Rows are points. The window is the flat piece filled in between its corners: a triangle in 3 columns, a solid with four corners in 4, and so on. A path goes straight from each point to the next, and from the last back to the first. List the points from which the path goes on through the window.

Window (4 x 4):
[[ -9  21  17 -15]
 [ -4  -8 -39   9]
 [-14 -29  17 -17]
 [ 25   9 -44   1]]
Path:
(1): [-14  13   4 -51]
(2): [-4 16 10 -2]
(3): [  5  12 -47  27]
(4): [  9  14 -60   5]
(5): [  8   4 -33 -22]
(6): [19  2 -7  4]
(7): [ 22  21 -25   9]
(8): [  6  17 -37 -12]
(9): [-17  21   5 -38]
(10): [ 6 13 22 18]
(11): [ 19  -5 -31  39]
(12): [ -1  -3 -37  -4]
(13): [ -7  15 -17 -36]
(14): [ 8 12 -6  2]
(15): [-2 12 24  8]
(16): [-12  21   4 -31]
Through the window after points: 1, 9, 11, 13, 15

Window (6 x 6):
[[-38 -10  27 -23 -27  17]
 [ 12 -27 -12   7 -40   9]
 [ 27  20   5  -3  18 -32]
 [ 17   0  21  60 -29 -12]
 [  4 -11 -46 -13  29 -12]
 [ -5 -55  18   9 -34  30]]
Path:
(1): [12 -9 -2  2 -9 11]
(2): [-13 -43  -1  -1 -27 -24]
(3): [ -4 -42  10   8 -34 -12]
(4): [  9 -11  16  14 -30  22]
(5): [ 10  -5   9  15 -24  37]
(6): [-16 -45  14   9 -19 -24]
(7): [ -7 -28  23  -1 -28 -14]
(8): [ -8  -5  22  -3 -26  21]
(9): [ 17   5   6  16 -21  20]
(10): [ -8 -12   3  13 -20 -25]
(11): [-13 -18   3  -7  -8 -20]
(12): [ -4  10   1 -10  -3  30]
(13): [22 14  3 39 -8 10]
(14): [  9 -14  28  21 -23 -53]
(15): [-11 -36  -2 -16  -9 -30]
(16): [13 -2 -5 -9 -5 21]
Through the window after points: 1, 5, 11, 13

Window (8 x 8):
[[-29  -1 -24 -39   2   6  28  -4]
 [  3 -13  27 -43  32  60   4  16]
 [ 13 -10   4  11  -8  -5 -32  22]
 [-39 -43  22  -5 -33   3  11  16]
 [-39   5  10 -14  34 -32 -12   8]
 [ 39 -24  22  23 -13 -32   7  21]
 [-28   9  -3  20 -13  19  -5 -10]
 [ 18  33   5   7 -37   2 -11  -3]]
Path:
(1): [-29  -9   7   9 -15   3  22  46]
(2): [-21 -24  16  -6 -25   9 -10 -18]
(3): [-12 -22  16 -21  -8  10 -16 -22]
(4): [-11  -2   5   5   8   3   8  55]
(5): [-16  26  -5   3   7   5  10  39]
(6): [ -3  -4   4 -13   7   0 -14 -11]
(7): [ -9 -35  12  -6  -8   6 -11 -13]
(8): [-10   6   7   3 -13   1   7  38]
Through the window after points: 1, 3, 7

Window (9 x 9):
[[ 17   6  10   4  16 -18   7  13  -3]
 [-12  20  21  26  -3   3 -24   5  -2]
 [ 40 -18   7  31  29  -2  -4   7  21]
 [ 21  -1  10  -9  -9  20  10  10  -8]
 [-41   2  22  27 -22 -34  34 -26   5]
 [ -6  -2  42 -36   5  20 -10 -29  29]
 [-11  14 -18  11   0  -5 -60 -15  20]
 [-20 -18   0   1  26  35  -4  22  10]
 [ 13 -50   2   5  16  -8 -18  25  34]]
Path:
(1): [ -9 -19   7   0  20  22  -8  10  -1]
(2): [  2 -25  20  13  14  -8 -10  -5 -16]
(3): [ 1  8  2 12  2 -8  3 13 12]
(4): [19  7  3 22 11 10 15 21 46]
(5): [ 18 -29  12  14  18  -7 -19   0  -1]
(6): [ -9  -8  20   3  13  -4  -8 -18   9]
(7): [-20  13  14  -1 -17   8  -8   1  37]
(8): [-11  -5   3   1  12  25   0  18  23]
Through the window after points: 4, 8

Window (11 x 11):
[[-33   0  16   7  16  -5   3  24   9 -10  15]
 [ 27  28 -39  23 -34  28  20 -21  13  -1  -4]
 [ -2  40  40 -25 -16  44 -39 -56  -4 -25  16]
 [ 43  -5 -20 -11 -15 -21  52  28  -5 -18   8]
 [ 47  24 -31 -26 -50  34  34  17 -16   6  13]
 [  6 -13  13  11  -8  -9 -22  14  31   0   0]
 [ 16  26  11  -6  60 -20  14  38  31   6  27]
 [-26   4   1 -36   1 -10  10   5   2   2 -16]
 [  8  -1   9  -6   1 -11   1   7 -25  11   1]
 [-14 -10  44 -23   2  12  17  -1  -7   5 -15]
 [ -4  12  31   2 -24 -27  10  14   5   4  -3]]
Path:
(1): [  9  10  -2 -14  -9  -1   7  -1   6   5  21]
(2): [-13  -3  17 -19  -2 -10  22 -11  13  17  15]
(3): [ -3   2  10 -12  -4   3  -6  18   2 -10 -20]
(4): [ 19  10   3 -18   9  11  -9  21 -14 -37 -36]
(5): [  3   9  -8 -13 -30   9  32  -8  14  33  39]
(6): [  9   5  -9  -5 -17   1  23 -12   8  13  33]
(7): [ 18  21  -2   6 -21   5  10  17  -2 -12 -24]
(8): [ 26  25  10  13  -4  17   1  32  -5 -39 -21]
Through the window after points: 2, 6

Window (12 x 12):
[[ 18  12  27  12  -7  -9 -22  -2   2 -30  39   2]
 [-13  43  -1  16  24  23  11   2   3  -4  51  24]
 [ 34  -9  -5   7  12   2  12  12   6  22  -5  34]
 [ 17  -8  18  34  26 -38  19  20 -42   4  22  -7]
 [ 16 -16 -15 -14 -23  28 -21   6 -14  -7 -41   2]
 [ 11  18  -8  44  -5   8  29 -13   9  21  16   9]
 [ 13  19 -60   3  18 -15  22  -6  10  18  14  10]
 [ 20  14  43  24   1 -11 -11   7   8 -47 -27  -3]
 [-33 -24 -30  39  24  -7 -12   2  34  15 -31 -23]
 [-21  30  27  11  27  24  -2 -47  -9  25  30  48]
 [-17 -13  13  23   7  24  23 -24  -6 -33  14  14]
 [-16  -9   9 -55   2 -10  -8  17  -9   4  12 -30]]
Path:
(1): [ 28 -14   0  12  38  20  16  -9   8  21  26 -20]
(2): [ 17   3   2   4  25  10  -5  -2  -5   2   6 -21]
(3): [-29   8  24  11 -13 -23  12  13   6 -22 -12  31]
(4): [ -7  -9 -10  26 -15  -9   5   9  10  -8  20  38]
(5): [17 10 -2  1 25 14 11 -9 -8  3 -2 -4]
(6): [ 35  12  18  22  14  19   3 -15   6  -3  20 -15]
(7): [-24   3  18  17  -8  -3  -2   1  -7  -4   5  29]
(8): [-24   7  -4  38 -11 -17  14  20  -1   7   2  44]
(9): [ 25  -6   7  -1  30  31   8 -36   3  -3  14 -10]
(10): [ 28  20  -2  13  31  33   4 -22   5  10  24 -25]
(11): [ -6   3   5   0 -18 -26   8  14 -13  -6   7  54]
(12): [-32   8   0  21  -6 -31  -3   9  -3 -16  -8  19]
Through the window after points: 4, 8

Window (14 x 14):
[[-15  14 -11  36 -14  25   6   7 -14  11  12  -5  -1  21]
 [  1 -36   7  27   7  -5  -6  24 -22  -5   9  10   0   3]
 [  2 -24   4  16   9  -6  18  14 -11  -8 -19  19 -11  19]
 [-13   8   9 -43  -7 -10 -30 -14   9  10  12   6   2 -14]
 [  5   1 -10  18 -28  17   9 -13 -16  32   2 -38   7  21]
 [ 24  19 -17  18 -12  10  11   3 -22  22  16  -5  -4  10]
 [  1  -8 -10 -43 -18  21 -23 -11  10   0 -15   8  10 -39]
 [  9 -14  22  14  -6  -7 -23  20  11 -27   3   6 -17   4]
 [  6 -10 -10  42   6 -24 -16   4 -17  -3 -14  18  -7  13]
 [ -2  13 -60   2 -13   6   9  23 -22  14  -1 -21 -11  12]
 [ -1  -7   1  12  32 -14 -11  15 -15 -38 -11   2 -12 -14]
 [  2   3  -9 -26  -2  -7 -13   6  18   2  -6   3  31 -16]
 [ -2   0 -19   3 -45   9  22   0 -29  -1   1 -10  15   7]
 [  4 -17 -28  25  10  -7   6  -1  -5 -19  12   4 -10  11]]
Path:
(1): [ -9 -11  -5  21  -5 -17   4   6   7   3   3  -1 -10 -30]
(2): [  6  -1 -12   0  -2   0 -15   5 -14  -1  -2   6   2  16]
(3): [  4  -6  -6   5  -1   2 -14   9  -7 -13  -1   9  -1  13]
(4): [  0 -12   7  21 -13 -10   7   8   2   2  -5  -5 -14 -23]
(5): [  1  -3  -9  14  -2 -10   4  12  -5   4  -5  -4 -10 -13]
(6): [  4  -5  -5   4  -2   7 -15   6 -21  -7   0   5   8  19]
(7): [ 10  -2 -13   0  -7   9  -7   2 -17   5  -3  -8   8  25]
(8): [ -4  -1 -14  11 -19   6  12  -3 -11  16   1 -12   0  -3]
(9): [ -8   4 -11   4  -8  -3  -3   0   8  12   7 -11   0 -31]
(10): [  9   5 -11 -17 -12  14 -23   0 -20  -6   2   5   3  19]
(11): [  6 -12  -9   0  -5  11 -19   3 -15 -13  -2  -6   8  21]
(12): [-13   3  -1  16  -4 -17   9   1   1  14   1   6 -13 -21]
Through the window after points: 1, 3

Window (14 x 14):
[[ 34 -17  18  17  29   4 -25  14  20  13 -14  30   3  21]
 [-16 -23  48  29 -24 -17  12 -12 -21  10 -15 -18  -5  -4]
 [  4  15  18  -9 -33  26 -26 -17 -19  38   5  18 -17 -17]
 [-13  12  25  30   8  17  15  19  -7  16  -5 -34 -11  -7]
 [  1 -23   4   6 -17 -12  59 -12  29   2 -12  12  -6  13]
 [  3  -6 -18  27  -2  -9  -2 -31   7   6  29  31 -20 -11]
 [-19 -10  -9  18 -16  18  14  -6 -16   6  -8  14   7  16]
 [-33   4 -21   4  19  21  -4  -1   4  12  21 -35 -16  14]
 [-19 -18  21  19  21  32  12   0  19  29 -19  -8  18  -3]
 [ 13 -10 -26  -8   1 -17  19  22  -7  26  12  -6  18  19]
 [ 36  -9  11  -7 -60  17   0  27   2 -11  16 -30   8 -17]
 [ 12 -35 -13  30  14  29  44 -50  15  -7   8 -36 -24  -3]
 [ 10  15   3   2  46   2  -5   5 -12 -12  49 -28  -6  -1]
 [ 19  -1  25  26  10  -5   0   3  12 -18 -29 -26  15  -9]]
Path:
(1): [ 18   1   7  15 -26  11  10   2   5   6  13 -30   5   7]
(2): [ -1 -23  21  -4  -7  16   0  29 -12 -11  -7  -2 -15 -41]
(3): [  3 -17   4   0  -7  -1  17   8   6   4 -18   7 -16  -7]
(4): [ 14  -9   5  25 -20  14   4  -9  11  19  11 -10  17  16]
(5): [ -1  20  23  36   1   8  -4 -26   8   0  56 -11   0  25]
(6): [  7 -24  -5  -3  22   6  21  14 -12   2 -21 -30 -13 -24]
(7): [ -7 -26   4  -2  21   7   8  -2   0 -10 -10 -25 -32 -31]
(8): [  4  -3   9  20  -5   4  11  -8   5  12  13 -11   3  13]
Through the window after points: 1, 5

Window (14 x 14):
[[-18 -22  14 -28 -28 -12  12  26  36 -13  -3  31 -11  -6]
 [  2  10 -13  -8  26  -8  10  21  23  28  16 -14  16 -17]
 [-11 -37  30   8 -14 -40   6   1  34  -4 -10   9 -14   7]
 [ 32   0 -10  16 -17  31  -9 -12 -31  -9   3  17   9  14]
 [-29  -7  31  -3 -27 -26  31  11  12  21 -13  30 -14 -11]
 [-21  15   9 -42  30 -16  13  -7   4   2  30 -24   5 -19]
 [-20  10  19  17 -14   1   0  23  11 -19 -11   1  -6   1]
 [-38   2 -23 -12  21 -11 -29  11 -14   7 -19  35  39  -4]
 [ 14 -10 -21   8  -8  18   4  22 -60 -17  -9   3  52  22]
 [ -5  -8  -2 -14  -1 -11  13  22  -7   2  -1  -1 -42  14]
 [-14  -8 -13  -5  24  34   1  -2 -12   4 -44  14  49  17]
 [-16 -34   0  12 -30  27  -6  14 -23   4   8  -3  -2   8]
 [-15   6 -46  -6 -14   7  -7  -9 -18  -1 -34  -3  45   5]
 [-11 -11 -48  29   2  32  15  -5 -37 -22  -3  22  38  23]]
Path:
(1): [-15   4  -1 -10 -17  -3   4   8   7   0  -5  10   7  18]
(2): [-10 -21 -10  -2  -6  -3   8   9  -6  -5 -16  12   5 -11]
(3): [ -9 -11  -5  -3  11  -5  -3   3  -5 -10 -14   2  -1 -29]
(4): [-16  13   4  -6 -19  -5  15  18   3  15  27   9  15  33]
(5): [-24   5   1 -10 -17   4  -3   1 -10  15   3   9  12  35]
(6): [ -9 -21  -3   1  -3   3   4   8 -14 -18 -19  19   7 -16]
(7): [-10 -27  -1   4   1   7  18  15  -8 -10 -10  12  -4 -31]
(8): [-13  -4   6  -9 -13  -8   1  15  16   1  14  17   8  33]
(9): [-15  11  -9 -19 -14  17  10   3   7  15   9  13  29  41]
(10): [ -5 -16  -7  16 -10   0  10   6 -16 -10 -21   1   2 -16]
(11): [  3 -14  -9   8   7   8   8  10 -24 -12 -17  13  12  -7]
(12): [-17  11  -4 -18 -15  20  -9 -11  12  15   9   2  36  40]
Through the window after points: 1, 11

Window (14 x 14):
[[ -8  49 -12 -13  -5   5   9 -28 -22 -41  28 -28 -32   8]
 [-21 -26  -1 -46 -27   9 -11  -1  13  42 -25  24  19 -10]
 [  7  34   5  12 -19 -17  29 -54 -16 -25  -8 -17  17  -3]
 [ -5  32  26   3 -21 -27  -4 -12  -9   7  25 -35   5  -2]
 [-23  28   3  -5  -1   0  -4 -45  26 -24  19 -26  13 -24]
 [ 22  -4 -19 -12  15   9  -3  46  43  12 -18 -10  16  28]
 [  9  17  31 -26  -5   6   4 -17 -15 -42  16 -22  28  -7]
 [  5 -34  27 -34  22 -20  28   4  24  40 -16  15   4 -26]
 [ 12 -35 -12   8  -5  32  22  28  22  34  23   3  12   3]
 [ -5   0  36  10  -3  -3 -18 -58  -9 -13   5  -7 -14   8]
 [ 10  13 -12  24  11  40  -5  59   9  13 -12   4   0 -19]
 [-45 -31  35 -35   7  17  30   5  23  49 -35   0  24   9]
 [-32 -32   4 -16  26  -8   8  22  12  46  -4  45  38   8]
 [-11 -19  -7  20 -22   8   9  60  32 -14  -1  16  -9   2]]
Path:
(1): [  1  27  39  -3 -40  22  19   8  34 -12  -7  11   6   5]
(2): [-20 -26 -43  12  28 -22  -7   0  -6  -5  12 -20   3 -16]
(3): [-35 -36 -11 -15  27  13   5   4  -5 -13 -12 -36  27 -25]
(4): [ 19  10  32 -10 -20  -5   8   2  22  33  -4  28  10   4]
(5): [  2  33  19 -13  -1   8  14 -13   9  -7  13   1   3 -11]
(6): [-19 -29 -20  -5  -4 -14  -4 -20 -23   7 -14 -38   6  15]
(7): [-11 -15   7 -10   8   1   7   3  -3   1  -9 -14   7   4]
(8): [ 10  34  23  -6 -22   5  12 -11   9   9  13  15  14  -3]
(9): [-12   7  16 -12 -13   3  19  -4  12  17  -1  11   1   0]
(10): [-12 -22  -4 -11  11  -4   2   4  14  21 -11 -12  11  -7]
(11): [-21 -25   6   4  19  -7   5  11  12  24  -7 -29   3 -12]
(12): [  4  12  26 -25 -18  -2  19  -2  12  10  -1  20  12   0]
Through the window after points: 1, 11
